Rows are points. The points of each table are mixes of a few directions, plus a little noise. How many directions does each table use, and how many do they share? Where both have some left over, give the other angles between the two spaces (their principal angles), to ten degrees, smallest first.
In the rows, zero is written as 128.

First (7 x 3):
[[130  80  81]
 [ 95 131 156]
 [ 84  89 126]
 [ 97  98 123]
 [169 232 195]
 [147 116 102]
 [175 151 113]]
Second (6 x 3):
[[150 146 126]
 [141 100  91]
 [ 55 149 204]
 [165 102  74]
 [ 77 134 174]
 [179 137  97]]
Directions: first 2, second 2, shared 2

First (9 x 8):
[[110 131 126  90  90 177 137 151]
 [117 167 141  86 107 101 166 123]
 [124 107 121 130 105 162 125 140]
 [115  74 103 149 107 163  31 180]
 [128 111 128 168  96  94 120 119]
 [137 139 127 136 201 122  89 127]
 [135 149 143 185 164  89 143  80]
 [150 131 126  72 137 110 170 134]
 [137 144 138 136 146 135 173  98]]
Second (7 x 8):
[[  7  84 133 112 172 130 128  39]
 [188 149 125 136 106 127 129 172]
 [189 150 126 136 106 127 128 173]
 [164 142 126 133 115 127 127 154]
 [ 71 107 131 121 148 129 128  85]
 [148 136 128 131 121 128 128 143]
 [130 129 128 128 127 128 128 130]]
Directions: first 5, second 1, shared 0; angles 70

First (9 x 12):
[[169 187  63 144  90 143 122 104 141 150 145 188]
 [ 76  91 234  82 185  68 107 145 119 115  65 103]
 [101  99 209 110 138 167 131 167 126  97  57 170]
 [158 127  65 169  83 211 160 137 130 116 170 140]
 [120 131 143 115 142  95 117 121 128 135 120 120]
 [ 77  82 218  90 187  63 113 141 117 118  90  72]
 [172 172  23 158  97 118 130  88 135 160 204 113]
 [174 159  33 169  77 184 148 114 135 137 185 148]
 [107 105 164 114 153 103 124 134 122 122 116  98]]
Second (8 x 12):
[[116 108 152 125 136 136 133 141 124 117 117 119]
 [ 84  58 211 116 156 158 145 173 115  88  89  96]
 [ 67  30 244 111 167 170 151 191 110  73  73  83]
 [ 93  71 195 118 150 152 142 164 117  96  96 102]
 [163 184  62 138 106 104 115  92 138 160 159 154]
 [165 187  58 138 105 103 114  90 139 161 161 155]
 [164 186  60 138 105 103 114  91 139 161 160 154]
 [173 200  43 140  99  97 111  82 141 169 168 161]]
Directions: first 3, second 1, shared 1

First (9 x 20):
[[122 114 132 134 109 121 132 121 128 120 131 133 115 137 123 118 132 116
  129 133]
 [166 146 145  92 139 137  78 134 152 135 112 114 160 111 129 122 139 153
   97 134]
 [153 151 136 109 159 140 110 143 132 143 114 120 164 112 142 142 121 152
  123 138]
 [141 136 141 126 148 133 134 142 121 139 115 131 156 122 146 141 112 138
  138 153]
 [127 108 151 142 113 119 151 131 116 125 119 145 133 141 140 125 113 113
  147 169]
 [102 114 113 149 113 121 152 119 118 120 143 134  98 140 120 126 129 110
  140 114]
 [ 90 114  98 152 112 121 156 114 118 117 152 131  83 141 112 125 135 107
  139  93]
 [ 88 114  97 153 108 120 153 111 120 115 154 130  79 142 108 123 138 106
  136  89]
 [162 154 138  96 152 141  86 138 147 140 113 113 163 109 133 132 134 157
  105 129]]
Second (11 x 20):
[[120 123 123 133 121 125 132 123 127 124 133 129 117 132 123 125 131 122
  129 121]
 [130 109 145 131 103 119 129 122 130 119 124 137 122 138 126 114 130 115
  128 149]
 [131 110 146 130 103 119 128 123 130 119 123 137 124 138 127 114 129 115
  128 151]
 [134 108 151 129 101 118 126 123 131 118 121 138 126 139 128 112 129 115
  127 157]
 [128 108 145 132 101 118 129 121 130 117 125 137 120 139 125 113 130 113
  128 149]
 [136 119 144 126 116 124 125 128 130 125 121 133 133 132 130 121 127 124
  127 148]
 [115 121 118 136 118 124 135 121 126 122 137 129 110 133 120 124 133 119
  129 115]
 [128 142 117 125 147 135 127 133 127 135 130 122 134 120 130 138 126 138
  128 115]
 [133 119 141 127 116 124 126 127 130 124 123 133 130 133 129 121 128 123
  127 145]
 [152 216  85  99 249 171 110 165 125 178 122  91 193  76 155 191 111 199
  126  77]
 [101 135  93 140 135 130 141 121 123 127 148 121 100 128 116 135 135 125
  131  83]]
Directions: first 3, second 2, shared 2

First (10 x 32):
[[120 126 124 186 102 136 148 127 148 122 150 150 133 133 104 100 117 140
  117 135 116 134 155 143 115 102 146 125 130 101 124 123]
 [112 112 122  66 197 123 130 132  97 130 107 136 114 107 141 172  94 117
  141 143 118 119 105 129 148 163  89  78 148 174 117 125]
 [179 122 121   8 177 107  51 132 110 149  76  67 109 117 172 174 148  91
  157  86 162 124  73  87 136 173  98 175 104 162 151 129]
 [124 151 151  77 127 123 124 128 101 126 111 101 139 138 163 157 171 127
  130 128 144 120  98 116 151 156 123 132 128 158 129 149]
 [ 52 150 156 229  81 148 227 124 122  99 178 189 159 145 100 103 131 175
   94 188  96 125 171 174 140 100 154  55 168 119  93 145]
 [119 120 119 192 105 137 150 126 150 122 153 157 129 131  98  95 106 141
  117 137 113 135 159 144 112  98 143 120 132  98 123 118]
 [162 114 116   7 198 110  65 132 102 148  76  83 105 109 168 182 125  93
  157 101 149 122  77  94 141 178  86 146 116 173 144 124]
 [ 87 141 142 207  86 142 188 126 134 109 164 167 148 141 104 101 130 160
  106 162 109 127 161 157 128 100 151  92 149 111 109 136]
 [163 114 108 150 117 127  98 128 158 138 131 121 116 125 112 101 116 117
  131 103 132 138 141 121 104 107 140 169 106  95 142 112]
 [165 129 118 157  89 127  98 125 159 136 133 108 127 138 118  96 145 122
  128  97 140 139 139 116 105 105 152 187 100  89 146 121]]
Second (8 x 32):
[[141 137 135 101 117 113 133 112  94 137 153 120 121 119 166 121 158 136
  118 135 145 142 113 110 131 101 139 129 120 117 129 141]
 [139 154  93 212 108 171  60 148 231 135  61 171 122 204  26  96 128 104
  151  40  92 181 169 166  81 168 129  78 133  86 150 145]
 [110 100 125  72 189  68 124 110 113 103 135 105 128  73 160 174 118 148
  131 160 133  40  78 118 195 113  84 206 106 154 129  59]
 [117 123 122 172 128 159 125 151 169 123  99 141 136 149  78 124  96 115
  138 115 108 132 157 149 109 162 126 108 142 136 127 130]
 [141 141 128 123 110 126 123 120 116 139 139 130 121 138 142 116 152 130
  123 119 136 153 126 120 119 113 141 116 124 112 132 146]
 [136 127 154  83 111 116 172 114  53 139 180 107 127  98 198 126 148 139
  108 173 156 137 113 100 133  95 150 130 129 137 115 151]
 [130 134 103 157 140 127  80 131 187 122  88 145 123 154  77 127 127 122
  144  82 108 126 132 147 127 145 110 130 120 110 143 110]
 [110 106 162 105 121 143 205 139  63 127 170 105 144  89 177 139  95 129
  112 201 145 113 136 113 129 128 145 127 149 173 101 143]]
Directions: first 3, second 3, shared 0; angles 50, 60, 60

First (10 x 32):
[[119 179 125 108 189 115  94  99 120 117  72 109  67 120 104 195 125 149
  183 148 180  93  82  93  97 121 129 150 165 113  26 171]
 [144  72 120 117  24  84 129 133 138 165 107 136 238  59 194 160 124 127
   87 149 114 140 146  76 143 127  85 115 118 158 209  97]
 [137  99 128 156 128 159 138 111 124 117 146 153 135 151 129  54 154 111
   92  57 125 142 185 172 140 135 114 117  97 143 166 122]
 [163 111 148  87   7  89 115 116 131 180 132 127 189  66 179 134 141 136
   87 165 109 160 123  82 143 164  73 118 139 135 215  84]
 [121 154 128 150 217 147 130 139 131  85 145 138  42 177  86  91 122 115
  146  99 168 145 138 179 122 117 147 151 118 105  77 148]
 [136 179 159  94 113 161 121 103 110 151 163 105  79 155  96 101 154 148
  141 147  82 118  89 138 126 173 144 114 161 106 124 118]
 [139 122 122 129 140  87 114 140 143 114 105 142 115 102 144 147 112 118
  124 134 190 161 138 116 126 114  96 156 121 122 120 130]
 [ 99  81  94 154 120 136 142 126 124 132  83 124 221 109 151 181 120 132
  136 114  98  65 140  96 122  91 150 103 117 170 120 148]
 [ 89 132 111 156 197 142 163 193 140  96 161 119 110 174  95 144  84 119
  160 158 103 116 108 159 129  89 202 133 118 114  91 139]
 [133 149 144 129 145 160 133 121 121 122 166 129  82 167 101  73 144 126
  124 108 112 139 132 168 133 149 140 124 127 114 132 122]]
Second (11 x 32):
[[158  77 111  92  72 214  98  40  66 218  78  97 203  89 157 150 143 105
   68 124  57  51 198 101 140 156 215 120 144 211 109 110]
 [112 155 137 147 158  82 144 175 161  79 155 145  87 149 113 116 120 140
  160 130 167 170  90 143 121 113  81 132 119  84 138 138]
 [160  74 110  90  68 219  96  35  62 224  74  95 208  87 159 151 144 104
   64 123  52  46 203  99 141 158 221 119 145 216 108 109]
 [120 141 132 137 143 106 136 151 144 105 141 136 109 138 121 122 124 134
  144 129 146 148 110 135 125 121 105 130 124 107 133 133]
 [140 108 121 114 105 163 116  93 103 165 108 116 158 112 140 137 134 119
  104 126  99  97 157 117 133 139 164 125 134 161 120 121]
 [144 101 119 109  98 174 112  81  95 177 101 111 169 107 144 140 136 116
   96 126  90  87 166 113 135 143 175 124 136 172 118 118]
 [105 166 141 155 170  63 150 194 174  60 166 151  71 157 107 112 116 145
  174 131 182 186  75 149 119 107  62 134 116  66 142 142]
 [111 156 137 147 159  81 144 176 161  79 155 145  87 149 112 116 120 140
  161 130 167 170  90 143 121 113  81 133 119  83 138 138]
 [113 152 136 145 155  87 142 170 158  84 152 143  92 147 114 118 121 139
  157 130 163 165  94 141 122 115  86 132 120  88 137 137]
 [131 123 126 124 123 136 125 120 122 136 123 125 135 124 131 130 129 126
  122 128 121 121 135 125 129 131 136 127 129 136 126 126]
 [112 155 137 147 158  83 143 174 160  80 154 144  88 148 113 117 120 140
  160 130 166 169  91 142 121 113  82 132 120  85 138 137]]
Directions: first 5, second 1, shared 0; angles 40

First (8 x 32):
[[179  94 123 200 139 113 111  46  55 233 164 120 182 231 106 160 185  85
   57 140 151 113 136 100 145 142 125 124 139 159 172 177]
 [155 117 141 164 138 134 127 112 124 157 138  91 135 194 121 116 109 114
   95  98 133 108  93 117 136 137 161 139 145 109 119 137]
 [ 67 174 139 127 130 128 154 143 163  92 101 112 105  30 113  98  89 148
  187 128 102 160 150 141 102 100 124  85 134 120 116 113]
 [ 38 132 112  74 116 112 106 149 163  88 107 148  78  52 131 123 109 194
  187 129  88 151 184 162 104 153 106 101 161 120 166  85]
 [157 138 121 100 129 159 150 161 149  87 132 148 133  80 151 131 121 115
  130 154 156 137  98 123 140 103 130 155  76 126  85 121]
 [137 113 100 103 149 159 126 163 136  89 141 137 118 118 161 157 109 139
  126 127 131 132 110 108 144 128 126 116  86 106 120 106]
 [ 95 155 153 124 106  73 120 150 104 112  83 135 120 155 106 124 155 138
  168  96  77 114 181 143 106 132  90  94 165 147 142 141]
 [199 103 133 134 117 147 130 100 129 166 157 134 156 169 133 115 146  92
   72 153 185 109  74 128 149 132 161 212 116 138 103 142]]
Second (8 x 32):
[[116 125 119 120 130 125 120 140 122 115 124 135 123 126 134 146 130 137
  138 123 115 130 141 123 128 133 114 110 124 124 138 122]
 [ 61 111  72  69 152 117  90 202  92  50 107 173  92 118 169 222 142 192
  181 101  52 139 215 106 130 153  46   7 100 118 192  94]
 [ 90 120  97  95 141 120 102 170 107  83 117 155 109 123 152 181 137 163
  157 114  86 135 177 116 129 143  81  61 112 121 164 108]
 [113 124 114 115 134 126 118 145 120 110 123 139 119 127 136 147 134 144
  139 122 112 131 148 124 128 134 108 100 122 126 142 120]
 [190 146 180 183 107 139 165  59 163 200 149  85 158 135  91  40 114  70
   82 153 196 117  47 148 126 105 207 239 154 135  67 159]
 [140 130 137 136 125 130 136 116 134 139 133 121 134 130 124 111 125 117
  118 133 140 128 116 133 128 125 142 147 133 130 117 133]
 [145 133 140 142 123 130 139 111 137 145 134 117 136 131 120 105 124 113
  116 134 145 127 109 135 125 120 148 157 135 129 111 136]
 [172 140 163 166 113 137 153  81 150 177 142 100 151 134 103  67 117  88
   95 144 176 121  73 143 125 113 181 203 145 134  87 148]]
Directions: first 6, second 1, shared 1

First (9 x 32):
[[123 155 145 162 160 115 140  80 131 132 130 128 118 134 133 135 170 131
  118 127 132 113 151 116 180  78 107 126 111 145 150 116]
 [170 110 128  87 114 145 167 209 139 101 125  89 164 146 184  66 177 130
  124  72 119  77  71 164 122 161 111 129 161 100 142 115]
 [104 163 147 160 132 124 106  57 105 143 108 157  99 121  85 174  98 117
  129 188 136 180 175  98 151  91 136 132 104 156 138 127]
 [153 118 144  47  61 160 151 211 106 101  76 123 166 143 136  93  85 111
  137 138 134 144  83 154  80 189 145 140 176 108 128 134]
 [176 106 123  81 105 153 161 224 136  99 123  85 163 144 184  62 169 126
  126  75 115  86  63 168 110 175 116 129 164  95 142 113]
 [ 90  90  89 163 183  81 115  94 174 152 201 137 121 113 127 148 143 162
  126  78 132  73 149 117 125 109 123 112 106 129  81 155]
 [ 75 118 120 152 165  83 121  63 150 151 161 162 122 120 100 167 112 150
  127 123 149 105 172 103 137  90 129 120 110 148  90 161]
 [133 148 158  84  74 153 132 144  91 116  66 145 138 136 103 132  71 104
  136 183 138 182 125 128 108 150 148 142 151 132 139 131]
 [129 143  99 214 157 138  60  70 120 155 161 126  60  96  98 175 126 120
  130 169  98 192 163 102 138 109 138 121  70 140 141 100]]
Second (11 x 32):
[[128 103 126 108 130 131  96  81 145 132 112 112 117 106 163 122 124 127
  112 122 147 147 140 154 128 117 114 137 112  97 118 134]
 [128 129 128 128 128 128 129 131 127 128 129 128 129 129 127 129 129 128
  129 128 127 127 128 128 128 128 129 128 129 129 128 128]
 [129 185 131 176 124 120 204 236  88 119 167 165 151 179  47 141 137 132
  166 140  84  80  98  68 127 153 159 107 166 197 154 115]
 [127  64 124  75 131 137  43   7 173 139  85  87 103  71 219 114 118 124
   88 113 177 181 161 195 129 100  94 151  85  51  99 143]
 [128 176 131 167 126 122 191 219  94 119 161 159 147 171  59 138 135 131
  159 140  91  89 104  77 128 149 154 112 160 188 150 116]
 [128  91 126  97 130 133  80  60 154 134 103 105 113  95 181 120 122 125
  104 120 157 158 147 166 129 112 109 142 104  83 111 137]
 [127  66 126  77 131 135  46  11 171 139  85  88 104  74 217 113 118 123
   88 113 177 180 161 193 130 101  94 151  86  51  99 142]
 [127 102 126 107 130 132  94  78 146 132 110 111 118 105 165 122 124 126
  111 122 149 150 141 156 129 117 115 137 111  96 116 134]
 [127 154 129 149 126 125 163 177 110 124 145 145 139 151  92 133 132 130
  144 134 108 106 115 100 128 139 142 119 145 160 140 122]
 [128 147 128 144 127 126 153 163 115 124 141 140 135 144 101 133 130 129
  140 132 114 113 118 108 127 136 138 122 141 152 137 124]
 [129 191 131 179 125 121 209 244  85 118 170 168 152 183  40 142 137 133
  168 143  80  78  97  62 127 155 162 106 170 204 156 113]]
Directions: first 4, second 1, shared 0; angles 80
